Rows are points. Each copy is the shape, with its points in the same order, stretched, turned, moved and blurred by noise. Say if it was mirrored as well.

Shape (6 x 3):
[[ 10 -20 -30]
 [ 50 -34  46]
 [ 14  32 -46]
 [ 31 -14 -10]
 [-50  66  40]
 [-31  17 -31]]
Copy 1, 6 rows:
[[  5 -21 -35]
 [ 47 -64  40]
 [ 19  45 -50]
 [ 33 -21 -14]
 [-22  86  48]
 [-28  32 -20]]
Copy 1 is: only turned
Copy 2 (6 x 3):
[[ 44  15  31]
 [ 99 -39 -27]
 [  5  48  14]
 [ 61  14  18]
 [-56 -41 -36]
 [-13   5  44]]
Copy 2 is: mirrored
Copy 3:
[[  9 -41 -24]
 [ 97  19 -17]
 [-35  -4 -32]
 [ 36 -19 -31]
 [-26  47  78]
 [-42 -30  11]]
Copy 3 is: only turned

Shape, 8 rows:
[[-56 -61   1   0]
 [-45  32  23  35]
 [-11 -51  53  -2]
 [ 47  13  39 -22]
 [ -2 -59  -4 -18]
 [-32   2  23 -70]
 [-20  53  34  35]
 [ 45  10  27 -28]]
Copy 1 (8 x 4):
[[ 13 -68  29 -35]
 [  3   9 -66 -37]
 [ 16  -6  40 -42]
 [-22  43  24  17]
 [ -2 -48  57   0]
 [-83 -21  25 -26]
 [  0  35 -71 -20]
 [-25  34  29  28]]
Copy 1 is: mirrored
Copy 2 (8 x 4):
[[-20 -93 -36 -44]
 [-79 -26  15  12]
 [  7 -98  24 -10]
 [ 45 -17  58   3]
 [ 42 -68 -27 -29]
 [ -1 -25  30 -82]
 [-66  -6  46  28]
 [ 51 -12  49  -5]]
Copy 2 is: only turned
Copy 3 (8 x 4):
[[-58  -6  44  36]
 [-33  54  55 -32]
 [ -1 -18  56  31]
 [ 48 -14   6 -47]
 [-12 -27   2  27]
 [-36 -42  32 -55]
 [ -7  55  50 -49]
 [ 43 -16  -2 -42]]
Copy 3 is: only turned
Copy 4:
[[ 61 -40 -19  59]
 [ -7 -12  51  47]
 [ 52 -69  13   4]
 [ 23  -7  30 -60]
 [ 60 -27 -33  10]
 [ 89  16  46   7]
 [-19  -6  64  21]
 [ 30  -2  20 -52]]
Copy 4 is: mirrored

Shape:
[[  17   -7  -13   -4  -60    5]
 [  17  -11   12  -12   20    5]
 [  21    3   -6   34   20  -25]
 [  26   35   13   17   27    5]
 [  -6   -6   11   12   16    7]
 [  12   -2   12    1   26    0]
 [   9   -7   12  -11   25   -1]
 [  24   -7  -19   -7    4   11]
 [  -5    5   12  -15   22    5]
 [  -5   -7 -111  -12    3    8]
 [  17    8    2  -14   17  -17]
 [   8   24   -8    1   22  -16]]
Copy 1:
[[  7 -38  40   2  -3  32]
 [  8  -5 -27 -19  24  -4]
 [ 15  16 -30  27  20  -4]
 [ 36  36 -38  -6  16  15]
 [-12  20 -13  -9  21  -1]
 [  7  11 -31 -12  21  -6]
 [  3  -1 -33 -19  18  -8]
 [  4 -20 -27  -9  14  27]
 [ -1   6 -29 -26   7  -3]
 [-49 -67 -54  13 -23  64]
 [ 18 -13 -38 -12   2  -5]
 [ 15   5 -43   2  -5   8]]
Copy 1 is: only turned
Copy 2:
[[  41   12  -20   -7  -14   39]
 [   2  -24   13  -18   13  -23]
 [   0   -7   16   17   36  -23]
 [  -2  -22   31   37    5  -22]
 [ -17  -14   11   -8   14  -10]
 [  -5  -25   20   -4   12  -21]
 [  -2  -18   14  -11   11  -29]
 [  18  -27  -23   -3    5   -9]
 [ -10  -19   14  -10   -2  -25]
 [  22  -13 -121   16   -5  -37]
 [  17  -11   20   -4    1  -35]
 [   8   -4    7   21    3  -38]]
Copy 2 is: mirrored
Copy 3:
[[ 22  18   8   0 -41 -45]
 [  2  -3   4 -32  19  15]
 [  3  21  17   8  39 -15]
 [ 16  34  31   2  30  37]
 [ -9  -7  -2   0  14   9]
 [ -1   5   6 -24  32  13]
 [ -2   1  -1 -32  26  10]
 [ 36  -3   9 -22  14  -7]
 [ -2  10 -12 -20  16  23]
 [101 -21 -40   4   8 -31]
 [  6  30  -6 -28  33   3]
 [ 15  32  -7  -6  33  11]]
Copy 3 is: only turned
Copy 4, 12 rows:
[[ 20  -4 -24   2 -57  17]
 [  7  18 -26   0   4 -13]
 [ 42 -12 -17 -19  15   6]
 [ 22  17  -8 -15  26  33]
 [  0 -14 -12  -7  13   4]
 [  8  11 -18  -9  16  -4]
 [ -1  18 -19  -9  10 -11]
 [ 11  13 -42 -16 -16   1]
 [-14  13  -9 -18   9  -3]
 [ -2   1 -73 -87 -39  -4]
 [ 11  27  -9 -23   1  -6]
 [ 14  16  -6 -39   7  11]]
Copy 4 is: mirrored
